Each row is a point. Examples show where two turns around zero, p and q, send a point. Where does a point land after both, in the order given? Backwards means that the second turn is done in reverse. Each puzzle has new turns, and all numbers are rounded.

Turn p:
[2.1 0.2] -> [0.3 2.1]
[-6.4 -0.3] -> [-1.3 -6.3]
[1.4 1.5] -> [-1.1  1.7]
[ 0.7 -0.8] -> [0.9 0.5]
[ 2.2 -0.7] -> [1.2 2.0]
Turn q:
[ 0.4 -2.4] -> [-0.4 -2.4]
[ 1.5 -0.2] -> [ 1.4 -0.7]
[-1.6  5.2] -> [0.2 5.4]
[-0.2 -2.6] -> [-1.0 -2.4]
Where do these land?
p, then q: [-1.6 -1.4] -> [ 0.3 -2.1]
p, then q: [4.4 1.1] -> [1.5 4.3]
p, then q: [-2.8  0.3] -> [-1.8 -2.2]

Turn p:
[ 0.2 -3.4  0.0] -> [1.9 0.3 2.8]
[ 4.4  1.2 -1.6] -> [ 1.5 -4.3 -1.7]
[2.6 0.0 1.4] -> [ 2.5 -0.7 -1.4]
[-5.5 -0.4  0.7] -> [-3.2  4.2  1.7]
[-1.7  2.6 -0.6] -> [-2.8  0.3 -1.4]
Turn q:
[-1.0  1.7 -3.2] -> [ 1.8  2.4 -2.3]
[-1.6  0.3  3.9] -> [-3.4 -2.5 -0.7]
[ 0.9 -4.0  2.0] -> [ 0.4 -3.5  2.9]
[ 1.6  2.0 -2.7] -> [1.1 3.5 0.0]
Where do these land?
q, then p: [ 0.1 -3.4  4.4] -> [2.4 3.7 3.4]
q, then p: [ 2.5 -0.4  1.1] -> [ 0.6  2.4 -1.2]
p, then q: [ 0.5  3.1 -0.3] -> [ 2.8 -0.1 -1.4]
p, then q: [-3.8  0.1 -4.3] -> [-1.9 -4.2 -3.4]
p, then q: [ 0.8  0.6 -0.9] -> [ 1.0 -0.9  0.2]

Turn p:
[-2.8 -2.5  2.7 -2.8] -> [-3.7  2.4 -1.9 -2.5]
[-0.2  1.9 -3.4 -0.3] -> [ 3.0 -0.6  1.9 -1.5]
[-0.4  0.8  3.6  1.5] -> [-0.6  0.0 -3.6  1.7]
[ 1.0 -2.2  0.6  4.1] -> [-1.9 -3.7 -0.3  2.4]
[ 2.4  2.0 -3.6 -2.5] -> [ 3.2  1.9  3.9 -0.2]
Turn q:
[-2.0 -0.6 -2.8 -0.1] -> [-3.0  1.0 -0.6 -1.4]
[ 0.6  0.5  1.1 -2.7] -> [ 0.5 -1.9  2.3 -0.4]
[-0.3 -3.4  2.5 -2.0] -> [-1.4 -2.6  1.5  3.3]
[ 3.6 -2.4 -2.7 -2.6] -> [-1.1 -4.9 -1.9 -1.8]
[-2.8  3.2  3.2  2.7] -> [2.4 4.8 2.1 1.6]
[ 0.8 -0.1  2.6  1.1] -> [2.0 0.1 0.1 2.2]
[ 0.1  2.9 -3.8  3.6] -> [ 0.7  3.5 -3.3 -3.5]
Where do these land?
q, then p: [ 0.8 -0.8 -2.6  1.7] -> [ 1.3 -0.2  2.0 -2.3]
p, then q backwards: [ 2.7  0.8  0.2 -4.5] -> [-3.8  2.6  1.7  1.9]
p, then q: [ 0.8  2.6  1.1 -4.1] -> [ 3.6  0.9  0.9 -3.3]
q, then p: [-4.6 -1.1 -1.6  3.6] -> [ 4.9 -1.3 -2.4 -2.5]
p, then q: [1.4 1.4 2.4 3.6] -> [-0.9  1.1 -4.5  0.2]
q, then p: [ 0.7 -3.0  2.2  2.0] -> [ 0.5 -4.1  0.6  0.9]
p, then q: [-1.8  0.1 -1.7 -2.4] -> [ 0.7 -1.7  2.7 -1.0]

Turn p:
[-3.2  2.4  0.2  1.0] -> [ 3.7  0.9 -1.6 -0.4]
[ 2.7 -0.9  2.4 -3.4] -> [-3.0 -1.9  1.6 -3.2]
[-3.2 -1.0 -3.2  1.2] -> [ 3.1 -0.2  0.7  3.6]
[-0.4  3.0 -1.5  0.5] -> [ 1.7  2.9  0.2 -0.4]
[ 4.2 -3.6  2.2  0.8] -> [-5.6 -1.8 -1.0  0.5]
Turn q:
[-3.1 -1.4 -0.5  0.6] -> [ 1.6 -3.0  0.0 -0.7]
[ 4.2 -1.3  0.0  1.8] -> [-1.8  3.0  1.6 -2.7]
[ 0.1 -0.3 -3.6  1.7] -> [-2.6 -1.8 -1.0 -2.3]
[-0.9  1.4  4.1 -5.9] -> [2.4 1.2 1.6 6.7]
[-0.3  1.6 -0.1  1.8] -> [ 0.3  0.4 -2.2 -0.9]
Where do these land?
p, then q: [ 5.6  2.2 -2.9 -1.4] -> [ 4.2  0.5 -3.8  3.7]
p, then q: [-0.9 -1.5  1.3 -0.1] -> [-0.4 -1.0  1.6 -1.0]
p, then q backwards: [ 0.4 -0.5 -2.8  3.2] -> [ 1.0  2.6  1.5 -2.9]
p, then q: [-1.5  1.8  1.5 -0.6] -> [-2.1  0.6  1.2  1.4]
p, then q: [-1.4 -1.4 -3.0  0.3] -> [ 1.2  2.2 -0.3 -2.6]
p, then q: [-2.1 -0.5  6.0 -1.5] -> [-3.1 -2.9  4.8  1.3]
